Every row gives one point. Each copy is the shape, with its points in the same order, turned, moved and blurred by noise. Some copies are also mirrored. Which?

Shape (6 x 2):
[[-20  28]
 [ 13  -8]
 [-17 -25]
 [-21 -10]
 [ -6 -50]
 [ 43  40]]
Copy 1:
[[ 20  -2]
 [-23 -15]
 [-20  27]
 [-10  21]
 [-46  24]
 [  9 -60]]
Copy 1 is: only turned
Copy 2, 6 rows:
[[ 26   8]
 [-20  -1]
 [  1 -39]
 [ 11 -27]
 [-27 -57]
 [-24  44]]
Copy 2 is: mirrored
Copy 3 (6 x 2):
[[-39 -24]
 [-12  11]
 [-46  32]
 [-46  16]
 [-37  56]
 [ 20 -35]]
Copy 3 is: mirrored

Shape, 8 rows:
[[ -4 -49  10]
 [-19 -60  10]
 [-13   8  18]
 [ 35  -7  19]
 [-14  22  15]
 [ 27 -28  -6]
 [ 28  -6   3]
 [-11  41   0]]
Copy 1, 8 rows:
[[-33  17 -15]
 [-52  10  -6]
 [  6 -28   1]
 [ 24  12 -27]
 [ 14 -32  15]
 [  2  37 -12]
 [ 21  17 -12]
 [ 33 -27  26]]
Copy 1 is: only turned
Copy 2 (8 x 3):
[[ 38 -30   3]
 [ 44 -41 -11]
 [ 21  26  -5]
 [ 18   9  41]
 [ 13  37  -8]
 [  6 -20  28]
 [  3   3  32]
 [ -9  46  -9]]
Copy 2 is: mirrored

Shape (11 x 6):
[[ 35  16 -17   5 -27   8]
 [  2   8  11  -3  26   7]
 [  2 -39 -33  -4 -31  -6]
 [-15 -31   5  20 -17  34]
 [ 15 -28  25   5 -29 -13]
 [-11  12  35 -27  13   8]
 [ 39   2  12 -25 -10  21]
 [ 43 -24  26 -24  36  12]
 [ -3  20 -17 -17  -1  35]
 [-18  -1 -11  26  -3 -12]
 [-15  -7  39  -9  -4 -19]]
Copy 1 (11 x 6):
[[-15  29  18   1 -30 -43]
 [ 10 -11  -3  25  -6  -9]
 [ -7  22   2 -51 -12 -16]
 [ -4  -7  11 -21 -40  22]
 [ -4  31 -33 -13 -40   0]
 [ 39   4  -5  29 -16   3]
 [ 23  15  -2   9 -47 -40]
 [ 29 -30 -36  11 -39 -40]
 [ 19   2  41   7 -15 -24]
 [-24  12   3  -1  11   7]
 [ 22  21 -28  14 -12  16]]
Copy 1 is: mirrored
Copy 2:
[[-11 -27  32 -12 -31   6]
 [  7  17 -12   3 -13  15]
 [ 33 -29  44 -16  18  -7]
 [-11   1  24 -16  42  -3]
 [ 15  22  52   0  -3 -11]
 [  5  42 -12 -26 -16   7]
 [  1   7  32 -28 -30  32]
 [ 19  37  20   5  -9  60]
 [ -8 -16 -11 -36  -7  15]
 [  7  -9   1  15   7 -26]
 [ 17  45  14  -7 -10 -19]]
Copy 2 is: only turned
Copy 3, 11 rows:
[[ -8  -7   8  11  10  48]
 [-31   7   4 -10  -1 -14]
 [ 30 -18 -23  20  30   9]
 [ 20  -8 -22 -41  18   9]
 [ 38  21  13   1   6   3]
 [-13 -14  29 -20 -21 -26]
 [ -9 -10  38  -5  21  19]
 [-22  20  40 -11  39 -22]
 [-29 -38  -3 -17   5  14]
 [  2   6 -36   5 -16   2]
 [ 14  11  18  -5 -20 -26]]
Copy 3 is: mirrored
Copy 4 (11 x 6):
[[ 30  24   7  21  21  -9]
 [-21   2  26  11  -7   6]
 [ 14 -23 -42  29  17  -2]
 [-13 -22 -14 -17  42   2]
 [ 30 -27   2   5  14  33]
 [-28   5  31   9   4  43]
 [  9   8  33  38  33  16]
 [-10 -30  55  43  14   8]
 [-24  36   1  21  22   0]
 [  0  -2 -17 -12 -11  -5]
 [ -7 -14   7  -2  -8  47]]
Copy 4 is: mirrored

Shape:
[[  4 -14 -10  -1 -12  30   1   2]
 [  2 -12  -7  30  -7  -8  -1  -6]
 [  3  21  -4 -15  -2 -12   2 -16]
 [  4 -15  -3 -14   7 -12  -3  -2]
 [ -4 -14  -8  42  -8  46  -6 -37]
 [-27  60 -13   8  -3  -2  -7   1]
 [-15   4 -10 -17  49 -12  25 -11]
 [  6 -16  -5  -2  -1  -3 -15  -4]
 [ -8 -13  -5 -10 -15 -15   4  -8]
 [ -8  -5  -2 -13  -7   4 -18  -7]
 [ -1  -8  26 -13 -11  22  -8   4]
 [-29  12  -3 -10   3  13  -1   2]]
Copy 1, 12 rows:
[[ 16   7  16  20  -3 -14   5  13]
 [ 20  11 -11 -10   6 -17 -10 -15]
 [  0 -10 -17  10   7  20 -22   4]
 [ -8  -7   6  -6  -7   3 -11  -2]
 [ 40  40 -13  17   2 -10  34  -1]
 [ 24 -34 -32  13  48  14  -8  14]
 [ -6  -3  19 -28  21  44  -5   3]
 [ -3  -1  -4  -1 -10 -12  -4   2]
 [ 13 -14   0  -2 -13   3 -18 -10]
 [  0 -18  -6  10 -10  -1   4   4]
 [ -5 -11  12  36   0  -9   7 -12]
 [ 15 -27   4  12  17  12  10   4]]
Copy 1 is: mirrored
Copy 2 (12 x 8):
[[ -9   1 -18  15   0  -9  22   4]
 [ -5   2  -1 -19   7 -36   0  -2]
 [ 12 -23  -1   7   0  -4 -24   4]
 [  9 -11 -10   4   7 -12  -9 -29]
 [  5  33  -2  -2 -18 -35  32  31]
 [-21  -4 -12  -7  -9   6 -52  38]
 [  2 -11   1   8 -42  -6 -32 -35]
 [  8  -1 -18   2  13 -19   0 -16]
 [ -1 -12   3  18  18 -22 -12 -12]
 [  7   3 -17  14  14  -6  -8  -3]
 [  5   8  -3  16  16  17  12  -5]
 [-16   8  -7  18  -6   4 -21   3]]
Copy 2 is: only turned

Shape:
[[-10  15  18 -13  41 -10  20   5   1  26  -2]
 [  4  -5 -15  28  -8  19  19 -28 -10   3 -23]
 [-41 -45  19 -31 -10 -12   1 -21  -5   6  23]
 [-39 -22  -8  36  -8  33 -41   8 -39 -28 -20]
 [-14  22  -1  24  19 -14  20   1 -11 -25 -34]
 [  9 -11  -9  22  24  -1 -15  -9 -26 -13   5]
 [  3  -7 -32 -23   2   3  25 -12  10  22 -28]
 [ 19 -18  12 -15  -3   7  26   7 -18 -13  25]
 [-18  11 -12 -21  -4  -8 -23  31  24 -21  11]
 [-17 -21  -1  12  39  13  22 -14  23  -8 -13]
 [ 26  -3  30 -18 -11   2 -20 -18 -32 -23   0]
 [ -4 -10 -21 -14  25  19 -13   6 -56 -27   6]
 [-19  11 -16 -25  20  14  -9  -3 -15 -11  24]
 [-13  -1   1 -11   1 -19  -2  -1  21 -16 -13]]
Copy 1:
[[ -8 -32  -7  -9  13  13 -19  29   1 -23  21]
 [ -5  14  10 -40  19 -15  23   1  13  20  17]
 [ 41  13 -22  35  16  -7  -5  -7  33 -22  23]
 [-25  39  21   7  36   6  37 -59 -10 -10  14]
 [-40  23   2 -27  29   8  15  29  -1 -18   5]
 [-21  10   6   7  12 -22  14  -1 -26   6  13]
 [ 14 -16  16 -24 -11   2  29  25  32  -3   9]
 [ 14 -17 -27  -1  24 -35  13   4  -1  -9 -18]
 [ -4  10  15   9 -10   8  -8  -7   7 -44 -38]
 [ -4  -3  34 -10  36 -22  -1  23  16 -21  25]
 [ 20  12 -21  14  31   5  14   1 -27  21 -25]
 [ -2  -1  -4  11  12 -12  50 -13 -41 -25   9]
 [ 18   1   3  -3  -3  -4   7  -7 -26 -39   5]
 [ -2  18  11   4  10   7  -3  22  19 -19 -14]]
Copy 1 is: only turned
Copy 2, 14 rows:
[[ 21  30  10  14 -37  41   5   0  -3   5   0]
 [-25   6  26   1   1 -11 -19 -33  -3   5 -10]
 [-33  22 -14   9  15  40  13  14  27 -43  15]
 [-26  21 -22 -48  36 -15 -19   1  30  26 -24]
 [ 13  16  19   4 -18  -4 -42   3  25  28  -4]
 [  2  19   4 -35  -7  -6 -21   8  -6 -14 -10]
 [  4  22  17  42  17   6  -7 -27 -18  -8   0]
 [-14  21  33  -5  -3  -2  18  33 -10 -18  15]
 [ 43  -2   0   2  37  19   9  24  23  -3  -3]
 [-13   7  10  18 -10  25 -20   9  -7  -1 -42]
 [-12  -5   0 -30  -2   2  -6  19 -12   3  49]
 [ -3  53   8 -40  26   5 -20  27 -15   3   3]
 [ 13  30  19 -23  28  38  -3  12  -2 -10   1]
 [ 13  -3   1  18   9  18 -14  11  17  -6   5]]
Copy 2 is: only turned
Copy 3, 14 rows:
[[-14  26 -24  27  19  21 -15 -11  -8  32 -11]
 [  7  -1  36  -9  -4 -16  -1   3 -19  26   0]
 [  6  18 -32  30 -19 -42 -33 -22 -16  -4  31]
 [-51 -25  17 -20   1 -41  18 -20 -59  -3  31]
 [-23 -16   9  -8 -14  32   1  -7 -24  39   4]
 [-19  -6  11  -1  18   7  -7  15 -31  -7  19]
 [  8  31   5 -24  -4 -11 -23  -8   5  13 -25]
 [ 23  -8   0  13  16   3  -7 -27   4  -7  27]
 [-26 -28 -43  -2  -7  -3  -7 -23   1 -15 -18]
 [ -3  17  12  25 -16  11  -6 -17 -42   3 -22]
 [-16  -2   4  12  -3 -10  10   5  25  -9  53]
 [-41  -7  17  -9  26   3 -21 -29 -17 -20  39]
 [-34 -12  -4  14  20  -8 -35 -27   0  -8   2]
 [-13  -6 -25   0 -28   1  -3  -5  -6   6  -5]]
Copy 3 is: only turned
Copy 4, 14 rows:
[[-20  19   1  10 -31  38  28   6 -14   4 -18]
 [ 33  -1  10   8  -5 -24  17   3  17   9 -41]
 [-40  20  -3  -7  17 -16  20 -38 -35  32   5]
 [ 44 -41  18 -60  -8 -10  -3  -9 -13  43 -15]
 [ 14 -14  18  12 -35   8 -15  11 -20   3 -34]
 [ 35  11  20 -16  -8   7  13   9  -4  16   0]
 [ -2  23   2   3 -31 -15  34 -14   3 -25 -33]
 [ -8  13  -7  18  -8 -17   8   9   9  17  26]
 [-12 -36 -10 -16 -10   1   4 -13 -18 -37  21]
 [ 23  -3  13  25 -30  12  35 -32 -19   9 -18]
 [ -3  18  20 -17  10   2 -31  -1  29  17  11]
 [  9   6  40 -38 -42 -10  17  15   7  29  22]
 [-19 -11  32 -11 -19  -1  35  -1  -2   2  19]
 [  1  -5   2   1 -10   5  -1 -19 -21 -20  -5]]
Copy 4 is: mirrored

Shape:
[[ 25  29  12 -26 -18  38 -24   6 -17  -7   8  13]
 [  8  -6  24 -27 -31   1  19  25  36  23  12 -27]
 [ 19 -23   9 -25 -34   9 -16   5   1  34  30 -29]
 [-24 -25  23 -22 -19 -11  -7   6  14  -3  31 -12]
 [ 17 -17  19   6  -8 -25  23   3 -14  -4   9  10]
 [ 30   9  45  -7  11  38 -39  12   5   7  20   2]
 [-20 -14  12  25 -12  -9  22  -2 -41   5 -16   5]
 [  6  42  12   9 -25  29 -38   7   3  14  26  29]
 [-11 -29   5  24 -13 -18  -4  19  -2  -5 -18  19]
 [  4 -15   6  -9 -51  11  -2 -19  27  -5  13 -36]
 [ -1 -27  12  -4   4 -34  -5 -10  -4  16 -24   9]
 [-13 -12 -23  -5  10 -14  39  -1  -3   7  -5   5]
 [  5 -15   3 -20 -40  -7 -21  25  12  -4  17 -14]
 [  7 -25  11   1  -8 -36  29 -15  -7   9  -1  15]
 [  2  -1   2  11  19 -52  23   6 -10   4  -6 -19]
 [-10 -10  28  -5 -11 -32   6  -9 -26   7 -25  10]]
Copy 1 (16 x 12):
[[ -6   0  14 -51   3   5   4   5   3 -36  28  -8]
 [ 29  27  -3  10  37  41   6  -5  18 -19  22  32]
 [ 14  21 -12  17  -6  32  19 -10   7 -45  16   9]
 [-11  36 -10   2   7  22   6 -20  -2  -1   2  40]
 [-21 -12 -22   6   9   0   5  17  23   6  18  31]
 [ -5   3  34  -9  11  -6  14 -16 -14 -32  51  -4]
 [-36 -26 -13   3  18   8  18  18  18  16 -26  14]
 [-13  10  49 -40 -21  17  18   0  21 -15  27  -9]
 [-27 -10   2  12   3  24  -4  31  -7  29  -3  22]
 [ 25  49 -24  -2  10  25  29   4   5  -2   7  -6]
 [-15   1  -1  27   7 -10 -14  29   1  -4 -13  28]
 [  1 -19 -22   4  14   7 -33   1  31  17 -17  15]
 [  9  23  -8  -8  -7  38   9   9 -13 -14  16  31]
 [-21   0 -22  21  10  -4 -11  27  33   7   0  32]
 [ 13 -32 -12  16   6 -14  -1  11  19  19 -10  51]
 [-24  -6  -3   4  19  -9   6  33  12  -8 -23  36]]
Copy 1 is: mirrored
Copy 2, 16 rows:
[[ -1   6  36   9  26 -41  -8 -24   7  25   3  28]
 [-33  -2   0 -47   1 -32   4   9 -42  10 -11  22]
 [ -3   4  23 -31  11 -28 -20  16 -36 -11  -3  52]
 [-33  23  -4 -26  -6  -7 -23   9 -16 -15  15  18]
 [ 20  19 -17  -3  -3  -8  -4  19 -16   5  -7  -6]
 [-17   6  26  15  36 -27 -20 -35 -12  -9 -35  24]
 [ 31  47   5 -16 -15   9  26  12  10  -2  -5   1]
 [-13   4  40  17  50 -30  20 -19  -1 -12  17  16]
 [ 10  11  17  -8 -17  27  10   6 -13  -7   3 -19]
 [ -6  -6   7 -45 -21 -43  -7 -10 -20 -23  19  28]
 [  2  21  14  13 -38   5   5  27 -20  -7 -13   5]
 [  5  10 -24  -7 -26  14  28  20   0  20   3  26]
 [-16  -9  25 -33   3 -14 -25  12 -18   1  17  12]
 [ 18  25 -19   3 -26  -6   9  29 -26  -1   2   1]
 [  3   6 -20  -6 -21   1  13  49  13  -1 -28  -1]
 [  7  46  16   2 -29 -10   9  26  -6   3 -10  -7]]
Copy 2 is: mirrored
Copy 3, 16 rows:
[[  5 -43  23   1   4 -54   3  -2  32   8 -23  20]
 [-43 -42  14  29 -22  17  14  -6 -26  -7 -35  36]
 [-44 -24  27   8 -13 -18   4  18 -28  11 -45   4]
 [-36 -31 -12  -1  -9  22  12  24  -8  11 -19   6]
 [-35  11   0  25   9   4 -14   3  10  10   8  22]
 [-38 -43  12  -3  26 -43  11 -14  24 -20 -27  -3]
 [ 12  19 -20  27   7 -13  -9  20 -11  -6  13   9]
 [ -8 -60  22  21  -5 -46  12 -14  23   7   9 -22]
 [ -6  -2  -7   6  16  10 -13  -8 -24  10  21   2]
 [-28 -11  11  -8 -47 -13  36   5 -23   2 -24  22]
 [-24   6 -13   0  -1   0 -48  -8 -21   0   0   0]
 [  2  20  -4  36 -15  29  -9  -6   5  13 -15   1]
 [-26 -36  23 -15  -6   9  17  13 -17  18 -11  19]
 [-27  24 -15  25 -14   8 -31   3  -3  11   6  13]
 [-23  20  15  27 -11  31 -36   9   5 -26  12   9]
 [ -6  -5 -22  12  -2   2 -37  11  -4  -3   9  20]]
Copy 3 is: mirrored

Shape:
[[  5   5  -9  -8   1  40  11  42  20  25  -1   9]
 [  0  10   7  -9  13   3 -23 -23  13 -26 -19  -4]
 [-27   2 -10  -2  11   6  -1  20  14   5  19  -2]
 [ -9  -4 -31   3 -18   5  -7  35  24  11  16   7]
 [ 25   0  31   3  15 -15 -49 -18  -8  13   5  -6]
 [-13  36  32  24  12  26 -47 -24   9 -11 -27   5]
 [-10  10 -46  17  -8 -40   9  -4   1   0  -4 -33]
 [-17 -22 -29 -13  -9  26 -12  26  -1  21   9   6]
 [-14 -19 -12  34  10 -22   5 -11   5   1  -7 -17]
 [  7   1  14 -26  18 -14 -28 -16   1   0 -22   5]
 [ -1  13 -12  -9  21  25 -14   5   4  20   8  38]
 [-10  -7 -24  13 -20 -16  11 -28  17  16   8 -24]
 [  9 -27 -32  27 -13 -38   1 -10  -5  -1  -2  -5]
 [  6   0 -17  -8  10  27 -13  17  33   1  20   6]
 [  1  21  28   1   0  10 -15 -15 -10 -21   1   7]
 [-13  -6  -9  -8 -12   6  -1  34  33  26  13  26]]
Copy 1, 16 rows:
[[ -5 -26 -19  -2  -1 -19 -40  16 -41   2   8 -24]
 [ 17  10  -2 -13   6 -23  16  12  16 -12  -7  18]
 [-23  -5   6  -5  -2 -10 -15   1 -11 -25  22 -10]
 [-11 -22  16 -12  -1  15 -31  21 -21 -16  19 -16]
 [ 15  38   9 -25   5   6  -2 -31   5   0 -37  -6]
 [  7  21 -36  -2  11 -11  -3  -2  12 -31 -41  39]
 [-19  -3  60  30 -13  15   3  28  11  -8   7  -2]
 [-28 -31   0 -29 -13   5 -16  21 -27  -7   1 -25]
 [-14   4  39   6 -25  -1  -2  -3   0  -6   2  29]
 [ 19  19   8 -24   2 -24  23   1  -8  -7 -23  -7]
 [  8  -9 -32  -6 -18   1   0   1 -26 -24   1 -24]
 [ -1 -30  45  12 -14   4  -6   1  19 -14  -5  -2]
 [  3 -11  53  -4 -20  28   9   8  -6   6   5  14]
 [  8 -11 -14 -20  -9  -5 -29  10  -5 -15  17 -20]
 [  4   2 -19  -4  23  -7  17 -14   8  -4  -4  16]
 [  2 -22   9 -16   3  -5 -27   5 -40 -29  15 -17]]
Copy 1 is: mirrored
Copy 2:
[[-29  -4  42  -1   8 -25 -11  -6  29  30 -22  -8]
 [-14 -16 -12  -7 -10  21 -13   6 -22 -10 -20  18]
 [-11  -3  12 -10   1   1  -9   2  39  11   8  12]
 [-10   6  29  29   7   2  -2   0  41  18   1   2]
 [ 19  13 -21 -13 -13  15 -24  23 -31  37 -15   9]
 [-12  13   4 -20 -16  17 -53 -15 -36  -8 -25  35]
 [ 23   0  -6  20 -29   2  26 -11  17 -21  24  -9]
 [-38   4  15  17   9  -5 -12   4  29  29  17 -12]
 [ 11   3   3   3 -18 -12  11  12  -5  -8  31  21]
 [ -4 -13 -28  -5   2   5 -23  22 -19   5 -20  -3]
 [-10 -17  13  -6  31  -5 -33 -15   6  31  -4   0]
 [ 13   5  24   4 -13  17  15  14   1 -13  30 -15]
 [ 17   9  -4  32  -2  -4  31  10 -10   3  29   6]
 [-18 -22  31   5   3  13 -11   4  22  31 -12  12]
 [-12  13  -8 -28   9  20  -7  -7 -18   4 -22  20]
 [ -6   4  34  15  28  -8 -18  15  41  17  -9   0]]
Copy 2 is: mirrored
Copy 3:
[[  9  16 -27 -41 -28  -5 -22  -5   2  -2  12 -29]
 [  4 -29  11  -2   3   8 -14  -3  -2  -4 -15  33]
 [ 18  21 -30 -13 -10   4 -10  13  -7 -18 -10   1]
 [ -3  25 -41 -14 -25 -23  -4   1   7 -12 -19  -7]
 [ 28 -33  21  30 -21  -7   3   9  -9  26  -7   0]
 [ 40 -32  19  -8 -18  39 -10 -21  21  13 -21  28]
 [-43  15 -39  19  -8  17  22  14  -6   8 -26  21]
 [ 11  -2 -46 -16 -13 -15   0   8  10 -26  -8 -38]
 [-22  15   8  20 -13  26   7  17   5  -7 -29  -3]
 [ 10 -38   9   5   5  -3 -20  22   6  13  -2   8]
 [ 29  -2 -13 -24 -23  -8  -7  20  30 -10  20  -3]
 [-29  14 -33  41 -18  17  -3  -3   7  -8 -10   1]
 [-39  10  -6  27 -10  -4  25  15  18  -3 -23 -10]
 [ 16  -2 -21 -19 -35 -22 -17   0  -5 -26  -2   5]
 [ 26  -8  14  -3   8   6   1 -15   4   5   7  21]
 [ 15  25 -38 -13 -20 -26 -32   7  18  -2  -8 -17]]
Copy 3 is: mirrored

Shape, 15 rows:
[[-30 -21  -6  11  -2   1   5  -4 -10  27   6  16]
 [ 27  23   7   9  -6   8 -29  15  -9   2 -14  -3]
 [ 12  25 -15   1 -27  31 -37  -1 -19  -9 -19  -3]
 [  9  19 -24  -4  15  20 -32  24  -8  -4 -18 -20]
 [ -8  -2  -7   9 -25 -60  -7 -10   5   6 -11  -1]
 [  2 -10 -11 -21 -20 -34 -18 -19  21  -9   3  11]
 [ 23   4  -3  -4  -7  29 -27  10 -21  26   4 -28]
 [ -9  -8  12   9   9   6   7  -8  -2 -19   9  -2]
 [ 11  -4 -19  20 -17 -20 -23  -3  20   0  10  15]
 [ -5 -18 -13   4  16 -14  18 -16 -32   1  17   8]
 [ -6  -4   8  -7  20  10  11 -13  -6  15  -8   7]
 [-35 -18  16  -2   8   4   3  -2 -12 -17  22  -3]
 [ 26  32 -25   9 -24  32 -18   7   5   6 -16 -34]
 [-15  -3   3 -13   5   8  28  19 -20   7  22  14]
 [  9  50 -10   1   4  26 -34  -1 -10   9   7 -19]]
Copy 1, 15 rows:
[[  6  11   7 -13 -48   2  -9   2  -9 -19   7 -21]
 [-13  -4 -38  -1   1 -23   5 -20   8  10  12  12]
 [ -7  -7 -35 -38  10 -36   4   1  -6  17   7   2]
 [ -2  10 -21 -14  27 -13   3 -22  -8   4  35   1]
 [ 19 -11   0  23 -25  12 -18  -5  -2  30 -27 -10]
 [ 18 -20  15   3   1   8 -14   3   6   2 -30  11]
 [-30 -10 -13 -22  -1 -24 -13 -10   8  11  40   3]
 [ -7   0  14   5 -21 -15  20 -12 -22 -12   0   5]
 [ 13   9   1  -7 -20  -2  -2 -10  20  17 -17  21]
 [  7 -10   9  -6 -43  15   1  -4 -36  -6  16  14]
 [-18   0  -6   4 -23   3  -4  -1 -24 -34   6   3]
 [  4 -12  30  -2 -30 -11  24 -13 -25 -21   7 -15]
 [-25  16 -28 -12  23 -27   0  13   3  33  25   6]
 [  6 -13   1   4 -35   6  24  11 -10 -28  29  -6]
 [-35   0 -28 -32  19   2  19 -16   0  16  21  -1]]
Copy 1 is: only turned
Copy 2 (15 x 12):
[[  1 -12 -14 -10 -13   7  -4 -36 -14  10 -15   0]
 [  7  13  29 -10  17 -19 -28  18  -9 -13 -12   9]
 [  5  18  18  23  13 -27 -21  20 -25  -6 -33  21]
 [ 20  29  31  18  -4   7 -34  15 -15  -2  -5  18]
 [ -4 -36 -21 -30 -19 -11 -22  18 -25 -19  16  25]
 [-22 -27  -4  -2 -25 -21  -1  18 -23 -12  19   6]
 [ 18   1  40  14  12   5 -30  -4 -20 -22 -32  -1]
 [  7 -10   1   7  -6 -13  -2 -14  26  -2   5  16]
 [ -4  -4   2 -21 -16 -10  15  19 -19 -24   1  18]
 [-20 -25   7  -8 -15   9 -10 -36  11   2  -7  32]
 [-16  -1  -3   6   7   5 -19 -25   4  -2   4  -3]
 [ 16 -18   2   9 -27 -16  -7 -31  24  13  -4   7]
 [ 21  10  15  26  26   8 -22  40 -17 -24 -26  12]
 [ -5 -19  13  -3  -6  11 -11 -19  17  35 -15  -5]
 [  3  27  23  15  -3  -3 -40  26   5 -21 -37   1]]
Copy 2 is: mirrored
Copy 3:
[[  3   7  -4  14  -4 -17  10  19  22   4 -24  15]
 [-23  30  -4  21 -20  28 -21 -17  -7  17  17  -1]
 [-13  21 -22  32 -18  40  -3 -18   5  45  17  16]
 [ -2  31 -23  16 -36  41   6  -1   0   9  27  -8]
 [  8  27  17 -19  19  21  -6  -9 -19   5 -37  26]
 [ 13  -7   0   0  20  21  11 -29 -18  -1 -17  20]
 [-15   3 -15  39 -19  38 -23  22   3  14  10  -8]
 [  6   5  21   3  -4  -8   8   2   7  12  23   8]
 [ -4  25   3  24  18  13  15 -20 -24   3 -15   8]
 [  0  -6  13  -5 -15 -18  17  27 -14  17  -8  14]
 [  7   0 -13  -1 -14 -18 -10   7   9   6   9   3]
 [  3 -11  29   2  -7  -3  21  12  27   1  13  19]
 [ -5  35 -28  29   3  49 -14   2   1  39  25 -19]
 [-15 -14  11  -6 -19 -11  15  11  26  14  -8 -16]
 [-38  24 -33  16  -8  39  -1   9   6  16  37   3]]
Copy 3 is: only turned

Shape:
[[-14 -11   3  29   2 -23 -10   3   9  11  -4  17]
 [  5  18  12 -15  20   8  -2   9  14 -14  -1 -17]
 [-11  -1  11  -4   6   6  10  27  -5  20 -35 -29]
 [ 20  26  -1  21 -14   2   4   8  13  21   4 -16]
 [ -4  -9   1  28 -19  15  10  12  -1 -15 -13  -7]
 [-13   0  13  20  14  -2 -12 -12   5 -14  12 -14]
 [-14   6  -8  18   8 -13  -4  13 -11  -3  11 -13]
 [-33   8  21  14   7  29  -3  -3  12  15  24 -29]
 [-18   7 -17  17 -25   8   0   1 -13  15 -15  11]
 [ -5   4   6  -3 -13  -1  30  10 -12  11  -4   4]
 [-30  -2   2  -1   1   5 -17  26   7   0  11  -5]
 [  7  15  14  -1  22  23 -17  11 -10  -4  -5  17]
 [ -7 -28  31 -25  36  13  -2   5 -19   7  44  -5]
 [ -1   4 -24  25   4  21  32   3  14 -14  -9  -2]
 [ -8 -22  19 -19  17  23 -20 -12   0   3   2 -14]
 [ 18 -14  -2  10  21   3 -11  -3  -6  -4  10   0]]
Copy 1 (16 x 12):
[[ 16  19 -14 -10 -15   1 -28  15   0  -7  -6  -4]
 [  1 -22  19 -24 -13   4  27  -1  -5   6  -6  -1]
 [ -4  -8   2   6  -2 -17  29   3   3   8  -6 -48]
 [ -6 -10  12 -12  23  22 -12  -8   5  20 -19 -19]
 [ -4   6  -4  -2  17   1  -2  -9 -26 -17  -1 -18]
 [  4   3  11 -13  -4  14   7  20  -7 -14 -19  12]
 [ -9 -12 -12  -5  -4  18   0  26  -4  -9  -8  -5]
 [  4  11  16 -23  15  31  28  18  11 -21 -27 -22]
 [ -2  -6 -20  -1  18  -4 -17  -5  15 -23 -10 -19]
 [-29   8  -8  -2  -2   3   2 -13  15  -2   8 -19]
 [ 14   1 -14 -26   3  16  18  20   4 -15   9 -15]
 [ 13 -25  33 -15 -13   3   4  -2   8 -21  12  -6]
 [  0  13  28  10 -30  41  41  18  23 -13  26   4]
 [-11  -7 -16  -8  -9  20   2 -32 -30 -15 -26 -17]
 [ 26   7  17   3  -3   4  44   7  13 -15   1   5]
 [ 19  -7  13  16 -17  21   3   2  -5   0   4  11]]
Copy 1 is: only turned
Copy 2:
[[ 12  13  -5   8   4 -18 -22 -24   3  -4  17 -17]
 [-17 -25  10 -21  10  16  -9  11  10 -11   8  -1]
 [-17  -7 -25 -32  -3  20  -4 -14  14  27   1 -23]
 [ -3 -11 -13 -17  -2  -2 -34   5 -25  15   5  13]
 [ -5   9 -24 -11   2  22   0 -26 -20 -10   6   1]
 [-15   3   7   4 -11   7 -24 -10   7 -24  12   0]
 [ -7  -2   5 -19 -18  -8 -17 -21  -5 -15   0 -13]
 [-13 -21   3   9 -31  28 -26 -20  16   3  -2  21]
 [ -8  -3 -28   7  -7 -16   5 -27 -20  10  -7  -8]
 [ 10  -2  -9 -10  -6   8   6  -2 -11  11 -20 -15]
 [  4 -26   0  -9 -15   2  -4 -32  12  -7  13  -4]
 [-25 -23  22   4  19   8   2 -13 -12   5  15 -14]
 [ -1  -1  60  -6 -26  20  17  -3  29   7   5  -1]
 [-10   8 -15 -18  24  10 -10 -22 -12 -12 -28  19]
 [-25  -3  14   5 -10  15  16  -1  30   5  21   5]
 [-18  13  25 -11   6  -6  -1  -7  -1  -5  17   3]]
Copy 2 is: mirrored
Copy 3, 16 rows:
[[ 21   3 -15   7  -1  10 -10 -40  13  -3   2  13]
 [-13  -3 -16   0   6  -2  12  16 -19  -5  -5 -14]
 [  2   6  26  -7   9  -8  15 -24 -36   6  21 -14]
 [ 10 -30 -10  19  -9 -32   4 -15 -26   1   2  10]
 [-17 -10   0   2  -6 -11 -30 -34  -6   7   3  -9]
 [ -8  -6 -29 -13   6  -1  -4 -16  -2 -22  -2   4]
 [  8  -2 -13 -21  -6 -19   8 -22  10  -5   2  -2]
 [  3 -18 -36 -25  32 -15  -8 -11 -26 -16  25   4]
 [ 11 -10   6  11 -13 -10 -26 -21  14   0  33  -6]
 [ -8 -16  12  15  14 -14   3 -19   5  17  12  -5]
 [ 20   4 -19 -20  14  -4 -15  -8  -4   9   9  -7]
 [  2 -30  -8  -2  -2  20   2  10 -10  -5   5 -28]
 [-12 -25 -14 -44  38  30  19   7   2  11   7  13]
 [-30  -5 -26  15 -20 -14  -4 -29  -8  19  20 -14]
 [-18  -3 -11 -22  15  27  -5   7 -22 -15  21  13]
 [ -8 -15 -18 -13 -17  19   8  -8  -2   0   1  12]]
Copy 3 is: mirrored
